Each row is a point. The points of each table are mixes of a few directions, plus a little noise. How many directions does each table use, and how many do they share? Where both have some left over, give the other angles between the two spaces (their principal angles), to ten degrees, smallest first.

First:
array([[-30,  18],
       [-69,  41],
       [ 55, -34],
       [ 21, -12],
       [ 23, -13]])
Second:
array([[-42, -23],
       [ 60,  33],
       [ 54,  30],
       [-62, -35],
       [  0,   0],
       [ -8,  -4]])
Directions: first 1, second 1, shared 0; angles 60

First:
array([[ 10,  21,  12],
       [-10,  11, -64],
       [-33, -99,  19],
       [ 20,  42,  22],
       [ 12,  26,  13]])
Second:
array([[-12,  -2,   4],
       [110,  19, -34],
       [-50,  -7,  15],
       [  5,   2,  -2],
       [-54, -10,  16]])
Directions: first 2, second 1, shared 0; angles 60

First:
array([[ 24, -82, -21,  23,   2,  27],
       [ -3,  30,  17, -10,   3, -15],
       [ 66, -23,  24, -11,  19, -40],
       [-69,  18,   9,  18,  -5,  48],
       [-15,  15, -21, -45, -83, -60],
       [ -4,  43,  -8,  26,  64,  40]])
Second:
array([[  34,  -47,   81,   -8,  -49,   25],
       [   8,   -4,    9,   -2,   -7,    4],
       [   8,   34,  -42,   -2,   15,   -7],
       [ -48,   -5,  -17,   12,   26,  -14],
       [ -24,   69, -106,    5,   56,  -28],
       [ -20,  -18,   15,    5,    1,   -1],
       [ -12,  -73,   94,    3,  -37,   16],
       [ -35,   -4,  -12,    8,   18,  -10],
       [  89,   47,  -21,  -22,  -24,   16]])
Directions: first 4, second 2, shared 1; angles 60

First:
array([[ 18, -33,  64, -28,   7, -19, -55, -57,   0],
       [-65,  42, -62,  40, -13, -65,  11, -26,  12],
       [ 32, -24,  48, -19,   9,  26, -12,   0,   1],
       [ 24, -10, -34, -26,  -6,  39,   6,  40, -32],
       [  4,  17,  53,  41,  18,  23,  51,  25,  50],
       [ 32,   3, -69, -17,  -8,  78,  48,  98, -38],
       [-61,  46, -76,  42, -13, -49,  26,  -3,   8],
       [ 11, -26,  26, -29,  -1, -16, -48, -41, -14],
       [  6, -15,  51,  -5,   8, -15, -26, -37,  13]])
Second:
array([[  47,  -17,   10,    1,   13,   20,  -19,  -19,   -2],
       [  68,  -25,   13,   -1,   19,   31,  -28,  -28,   -4],
       [  81,  -29,   17,    1,   20,   34,  -32,  -33,   -5],
       [ -31,   12,   -7,    0,   -8,  -12,   13,   12,    3],
       [-153,   57,  -32,    1,  -41,  -67,   62,   62,   11],
       [  56,  -21,   12,   -1,   15,   23,  -23,  -24,   -4],
       [  34,  -12,    7,   -1,    7,   14,  -12,  -13,   -3],
       [ -31,   13,   -8,    1,   -9,  -13,   12,   15,    3],
       [  70,  -24,   15,   -2,   18,   29,  -29,  -29,   -4],
       [-137,   52,  -28,    1,  -36,  -60,   57,   58,   12]])
Directions: first 3, second 1, shared 0; angles 40

First:
array([[  31,   30,   22,   16,   13,   10,   25,   70,   33,   31,   76],
       [ -27,  -19,  -52,  -44,  -37,  -38,   46, -112,   -4,  -18,  -17],
       [ -43,  -45,   -1,   51,   13,  -59,  -76,   51,  -61,  -51,   62],
       [   3,    9,   -5,    7,   14,   58,   14,  -32,   47,    8,  -14],
       [  -3,   34,    9,  -22,    9,   56,   13,   -8,   30,    8,  -20],
       [  62,  -10,   39,   10,   -7,  -35,  -22,   67,  -42,   37,  -68],
       [  10,   -2,   -1,   15,   14,   52,    1,  -28,   35,    9,  -37],
       [ -32,    3,  -12,  -34,  -18,  -44,   -1,   -8,  -37,  -24,   17]])
Second:
array([[ 14, -12,  30,  45,  27,  27, -55,  51, -10,   2, -31],
       [  9,  -8,  25,  44,  30,  38, -48,  48,   3,   0, -14],
       [ -7,   6,  -9, -10,  -2,   1,  17, -13,  11,  -1,  17],
       [-50,  57, -56, -56, -10,  40, 115, -91, 100,  -7, 142],
       [ 12, -16,  11,   7,  -5, -19, -24,  17, -31,   2, -39],
       [ 19, -27,  11,  -5, -17, -50, -27,  15, -56,   4, -66],
       [-14,  17, -18, -18,  -6,   8,  35, -26,  27,  -2,  38],
       [ 14, -17,   5,  -9, -18, -43, -14,   3, -44,   3, -48]])
Directions: first 5, second 2, shared 2

First:
array([[ -16,   10,   -3,  -30,   12,   12,    0,   15,   16,  -34,   -5,
         -26,   11,    0],
       [  -1,  -51,   14,  102,  -76,   63,    8,   20,   12,   26,  -52,
          58,  -50,   42],
       [ -29,   25,   -8,  -73,   33,   18,   -1,   29,   31,  -66,   -2,
         -57,   25,   -5],
       [ -22,   19,   -6,  -53,   25,   12,   -1,   21,   23,  -49,    0,
         -42,   20,   -3],
       [ -35,  -15,    3,    7,  -28,   74,    6,   49,   45,  -53,  -47,
         -15,  -13,   33],
       [  51,   18,   -3,    1,   33, -103,   -6,  -72,  -66,   82,   66,
          30,   16,  -43],
       [  -5,  -14,    4,   23,  -20,   27,    3,   12,   10,   -4,  -20,
          10,  -13,   16],
       [  34,  -40,   12,  104,  -55,   -5,    3,  -27,  -32,   79,   -9,
          77,  -41,   14],
       [  -3,   25,   -6,  -49,   34,  -24,   -3,   -5,   -2,  -18,   22,
         -29,   23,  -18],
       [  27,   26,   -6,  -33,   42,  -73,   -7,  -43,  -38,   34,   51,
          -4,   23,  -36]])
Second:
array([[ -13,  -32,   -6,  -31,   -2,  -27,  -40,   61,  -20,  -90,  -52,
          17,  -31,   24],
       [   2,  -36,   29,  140,   19,   41,   77,  -65,  -30,   49,  -92,
         -51,  -40,  -70],
       [  21,    2,   -7,    5,    0,   -7,    4,    8,    1,  -37,    3,
          23,   10,   -1],
       [ -73,   25,  109,  -47,  -24,   56,  -16, -101,  -74,   23,   30,
         -24,   45,   12],
       [  37,   11,  -23,   25,    4,   -5,   23,   -1,   21,   -2,   19,
          17,   15,  -13],
       [  41,   33,  -23,  -15,   -4,   -9,    7,   -1,   28,   -8,   65,
          36,   42,    4],
       [  42,   31,  -20,  -13,   -4,   -9,    9,   -3,   24,  -16,   62,
          38,   43,    4],
       [ -14,  -13,   20,   11,   -1,    9,    1,  -11,  -22,  -12,  -27,
          -9,   -9,   -5],
       [  -2,   -4,  -20,  -41,   -2,  -22,  -30,   43,    9,  -31,    5,
          15,   -6,   23],
       [  22,    7,  -82,   -3,   14,  -30,    2,   54,   80,   91,   33,
         -17,  -23,    4],
       [ -64,  -26,   19,  -29,   -1,    5,  -34,   15,  -18,   34,  -43,
         -45,  -44,   17]])
Directions: first 2, second 4, shared 0; angles 60, 60

First:
array([[  39,   11,   29,   45,    9,   35,  -31,  -87,  100,  -73,  -65,
         -11,  -44,  -36,    8,  -11,  -18,   59],
       [ -13,   -3,   -1,  -26,   25,   11,   34,   42,  -75,   47,   57,
         -16,   11,    7,   15,   17,    0,  -35],
       [ -28,   23,    8,  -44,    1,   -3,   14,   37,  -47,   10,   25,
          -2,  -16,  -17,  -11,   -3,    9,  -22],
       [ -93,  -24,  -34,   41,  -48,  -81,  -32,  -17,   -6,  -41,   -7,
          84,  -12,  -31,   50,  -66,   51,  131],
       [ -11,  -32,   15,   40,  -11,   -9,  -22,   -1,    2,  -34,  -10,
          -4,   17,   21,   -5,  -25,  -17,   70],
       [  23,   46,   13,  -28,  -10,  -11,  -12,   27,   10,    6,    0,
         -10,   39,   33,  -35,    1,  -25,  -44],
       [  38,   25,  -11,   -6,   23,    9,   14,   -5,    5,   43,   21,
          -8,   33,   21,   21,   27,  -10,  -58],
       [  43,  -45,  -20,  -25,   10,   49,   34,    4,   11,   42,  -20,
         -32,  -29,    3,  -44,   59,    9, -101]])
Second:
array([[ -18,   -4,  -19,  -19,   32,   26,   40,  -22,  -28,   28,   24,
           9,  -63,  -62,   48,   22,   39,  -22],
       [  13,  -13,    3,    6,  -10,    2,   -9,    4,   15,   -7,  -17,
          -9,   11,   19,  -26,    2,  -10,   -5],
       [ -42,   37,  -12,  -19,   34,   -3,   30,  -15,  -50,   24,   53,
          27,  -39,  -64,   83,   -4,   35,   12],
       [  47,  -14,   34,   37,  -61,  -34,  -71,   38,   65,  -51,  -60,
         -25,  107,  119, -109,  -29,  -71,   25],
       [  16,  -16,    3,    6,  -11,    4,   -9,    4,   18,   -7,  -20,
         -10,   10,   20,  -30,    4,  -11,   -8],
       [ -44,   43,  -10,  -18,   32,   -8,   27,  -13,  -51,   22,   56,
          29,  -32,  -60,   85,   -9,   32,   18],
       [  -3,  -37,  -29,  -24,   37,   54,   55,  -32,  -18,   37,    6,
          -5,  -95,  -74,   30,   48,   49,  -54],
       [  50,  -43,   16,   24,  -42,    1,  -39,   20,   60,  -30,  -64,
         -32,   51,   79, -100,    2,  -44,  -12],
       [   6,    0,    6,    6,  -10,   -7,  -12,    6,   10,   -8,   -8,
          -3,   19,   19,  -16,   -6,  -12,    6],
       [ -25,   46,    9,    2,    0,  -35,  -14,   10,  -21,   -7,   30,
          20,   32,    4,   35,  -32,   -7,   40]])
Directions: first 6, second 2, shared 2

First:
array([[   6,    2,   -6,    1,    1,    0,    2,   -4,   -7,   -2,   -3,
          -1,    0,    3,   -4,   -1,   -1,    5,    5,   -2,   -8,  -10,
          10,   -3],
       [ -30,  -34,  103,  -20,   34,  -25,  -38,   52,   40,   33,    3,
          21,   41,  -39,   48,   31,    2,  -31,   -1,   14,   19,  105,
        -116,   -8],
       [  23,   14,  -28,    5,    2,   -3,   14,  -25,  -31,  -11,  -20,
           0,   -9,   13,  -18,   -8,  -12,   24,   24,    1,  -40,  -57,
          58,  -21],
       [ -65,   16,   25,   21,  -20,  -19,   16,  -24,   74,   -3,  -12,
          27,  -44,  -39,   20,  -12,  -34,  -37,  -45,   81,   40,   22,
           1,   -4],
       [  43,   25, -111,   13,  -35,   38,   30,  -36,  -51,  -30,   15,
         -34,  -28,   51,  -51,  -27,   17,   32,    1,  -45,   -8,  -93,
          97,   25],
       [ -33,  -34,   70,  -18,   11,   -1,  -36,   58,   47,   28,   31,
           2,   34,  -26,   38,   24,   23,  -40,  -27,  -10,   59,  114,
        -124,   28],
       [  27,    6,  -21,   -1,    6,    0,    6,  -12,  -34,   -6,  -12,
          -4,    3,   15,  -15,   -3,   -2,   23,   24,  -13,  -35,  -41,
          37,  -14],
       [ -21,   25,  -40,   22,  -30,    5,   27,  -38,   22,  -18,   -5,
           3,  -45,   -1,  -13,  -22,  -18,   -6,  -26,   35,   16,  -39,
          56,    6],
       [  40,  -46,   70,  -40,   54,   -6,  -50,   70,  -42,   33,   11,
          -7,   82,    4,   23,   40,   34,   11,   48,  -68,  -29,   70,
        -103,   -8],
       [  11,   26,  -62,   17,  -23,   10,   29,  -42,  -17,  -23,   -9,
          -7,  -35,   18,  -29,  -22,  -11,   17,   -2,    7,  -14,  -72,
          83,   -1]])
Second:
array([[ -17,   16,   14,   12,    4,  -24,   15,  -29,   15,   -6,  -32,
          24,  -22,  -19,    5,   -7,  -35,    1,    6,   53,  -26,  -27,
          38,  -34],
       [ -32,   31,   27,   22,    8,  -46,   27,  -56,   28,  -11,  -62,
          45,  -42,  -37,    9,  -13,  -66,    2,   11,  100,  -49,  -51,
          72,  -64],
       [ -23,   22,   19,   15,    5,  -32,   19,  -39,   19,   -8,  -43,
          31,  -29,  -26,    6,   -9,  -46,    1,    8,   70,  -34,  -36,
          51,  -44],
       [ -26,   25,   22,   18,    6,  -37,   22,  -45,   22,   -9,  -50,
          36,  -34,  -30,    7,  -10,  -53,    1,    9,   82,  -40,  -42,
          58,  -52],
       [  39,  -37,  -32,  -27,   -9,   55,  -33,   68,  -34,   13,   75,
         -54,   51,   44,  -11,   15,   79,   -2,  -13, -122,   59,   62,
         -87,   77],
       [  17,  -16,  -14,  -12,   -4,   24,  -14,   29,  -15,    6,   32,
         -23,   22,   19,   -5,    7,   34,   -1,   -6,  -53,   25,   27,
         -38,   33],
       [   9,   -9,   -8,   -6,   -2,   13,   -7,   15,   -8,    3,   17,
         -13,   12,   10,   -2,    3,   18,   -1,   -3,  -28,   14,   14,
         -20,   17],
       [  33,  -32,  -27,  -23,   -8,   47,  -28,   57,  -28,   11,   63,
         -46,   43,   37,   -9,   13,   67,   -2,  -11, -103,   50,   52,
         -74,   65]])
Directions: first 3, second 1, shared 1

First:
array([[ -35,  -19,  -38,   15,  145,   46,   11,   28,   28, -135,  -95,
         -37,   76,   71,   -9,  -35,    8,   76,  -41,  117,  -94,    9,
         -26,   10,  -28,  -47,  -70,  115,   -9,   -4, -119,  -65],
       [  14,   22,   23,   -5,  -73,  -34,  -26,  -14,  -17,   83,   40,
           6,  -52,  -16,    5,    9,  -15,  -19,   22,  -56,   26,  -15,
           8,   -2,   22,    5,   11,  -64,   -9,   -1,   34,   30],
       [  20,    9,   13,    1,  -47,   -5,    3,  -13,  -14,   35,   39,
          24,  -19,  -38,    6,   19,   -1,  -32,   24,  -39,   56,    6,
          12,    0,   -5,   43,   39,  -30,   23,    1,   62,   19],
       [ -15,   25,    3,   18,  -52,    5,  -32,   -4,  -22,   43,    1,
          -4,  -40,  -47,  -10,  -11,   -3,    6,   26,  -53,   46,  -29,
          -3,    9,   10,   56,   19,    1,    6,   -7,   83,  -34],
       [  11,   32,    5,   23,   27,   -3,  -34,   -6,  -17,    0,  -15,
         -12,   -5,   41,   14,  -12,  -29,   41,   13,   27,  -19,   -2,
          -5,   17,  -14,   -5,  -41,    7,   12,   -6,  -51,  -16],
       [ -44,  -18,   13,  -35,  -68,   -2,    6,   14,   22,   40,   11,
          10,  -31,  -71,  -50,   18,   52,  -20,   20,  -60,   28,  -23,
         -14,  -24,   35,   15,   41,    6,  -63,   -8,   93,   11],
       [  38,  -59,  -31,   -9,   86,   25,   88,    1,   23, -108,    7,
          23,   91,   24,   34,   15,    7,  -54,  -57,   69,  -11,   61,
          24,   -6,  -42,  -19,   28,   13,   61,   24,  -52,   26],
       [  -7,  -11,  -19,    5,  -14,  -18,   -7,   -1,   -6,   24,  -11,
         -30,  -15,   18,   17,  -31,  -23,  -11,  -44,  -20,  -34,  -24,
          10,    1,   28,  -35,  -16,  -36,    0,   11,  -18,  -14],
       [  18,   19,   30,  -14,   -2,  -16,  -10,   -6,    4,   18,   23,
          20,   -6,   18,   -6,   29,    3,   13,   37,   14,    1,   17,
          -7,   -4,   -9,  -13,  -12,  -12,  -21,   -9,  -32,   43]])
Second:
array([[  45,   48,   22,   34,  -20,  -30,  -32,  -24,  -26,   61,   15,
          -5,  -20,   37,   24,  -15,  -52,   12,   11,    7,   -2,    0,
          13,   23,   -2,  -12,  -39,  -37,   13,    5,  -47,   19],
       [ -40,  -35,  -14,  -73,  -29,  -40,  -42,   10,   -7,   24,   39,
         -13,  -76,   27,   26,   31,   17,  -13,   -1,  -72,  -37,  -31,
         -14,  -37,   39,  -48,   21, -109,  -14,  -18,   -8,   16],
       [  48,   24,   18,   27,  -27,  -13,   10,  -20,  -14,   41,   26,
          15,    6,   -2,   15,   -3,  -32,  -23,    4,    1,   29,   17,
          22,   16,   -9,   12,    0,  -23,   23,   13,    0,   29],
       [ -35,   36,   14,   -6,  -54,  -33,  -82,    1,  -21,   80,   -6,
         -31,  -82,   13,   -9,  -14,  -14,   47,   30,  -55,  -25,  -54,
         -21,    0,   40,  -16,  -36,  -41,  -45,  -21,    4,  -20],
       [   8,  -49,  -23,   -6,   66,   47,   83,   11,   31, -105,  -11,
          27,   86,  -24,   -5,   14,   37,  -36,  -31,   55,   17,   47,
           9,   -7,  -37,   19,   40,   66,   30,   15,   11,    1],
       [ -24,  -24,   -6,  -23,  -22,    7,   11,    9,   11,   -4,    8,
           7,  -10,  -37,  -15,   12,   30,  -19,    1,  -30,   17,   -8,
          -4,  -15,   12,   13,   34,    1,  -13,   -4,   53,   -3],
       [  88,  -13,   -3,   36,   69,   23,   89,  -21,    8,  -70,   15,
          38,  106,   19,   35,    6,  -25,  -51,  -35,   90,   25,   79,
          39,   20,  -63,    9,   11,   27,   76,   32,  -54,   43],
       [ -42,  -40,  -15,  -60,  -24,  -19,  -16,   13,    4,    4,   26,
          -4,  -49,   -3,    8,   28,   30,  -20,   -3,  -58,  -16,  -21,
         -12,  -34,   28,  -24,   33,  -65,  -14,  -12,   22,    8],
       [ -19,   31,   -6,   52,   85,   44,  -10,   14,   10,  -65,  -87,
         -27,   56,   29,  -32,  -43,   -8,   86,    0,   92,  -40,   -1,
         -21,   30,  -27,    4,  -70,  132,  -20,   -5,  -60,  -67],
       [ -29,   22,   12,   19,  -45,   15,  -13,    6,    2,   36,  -24,
          -4,  -16,  -58,  -46,  -17,   18,   17,   24,  -29,   32,  -27,
         -11,    7,   16,   41,    5,   51,  -40,   -5,   77,  -30]])
Directions: first 5, second 4, shared 3; angles 50
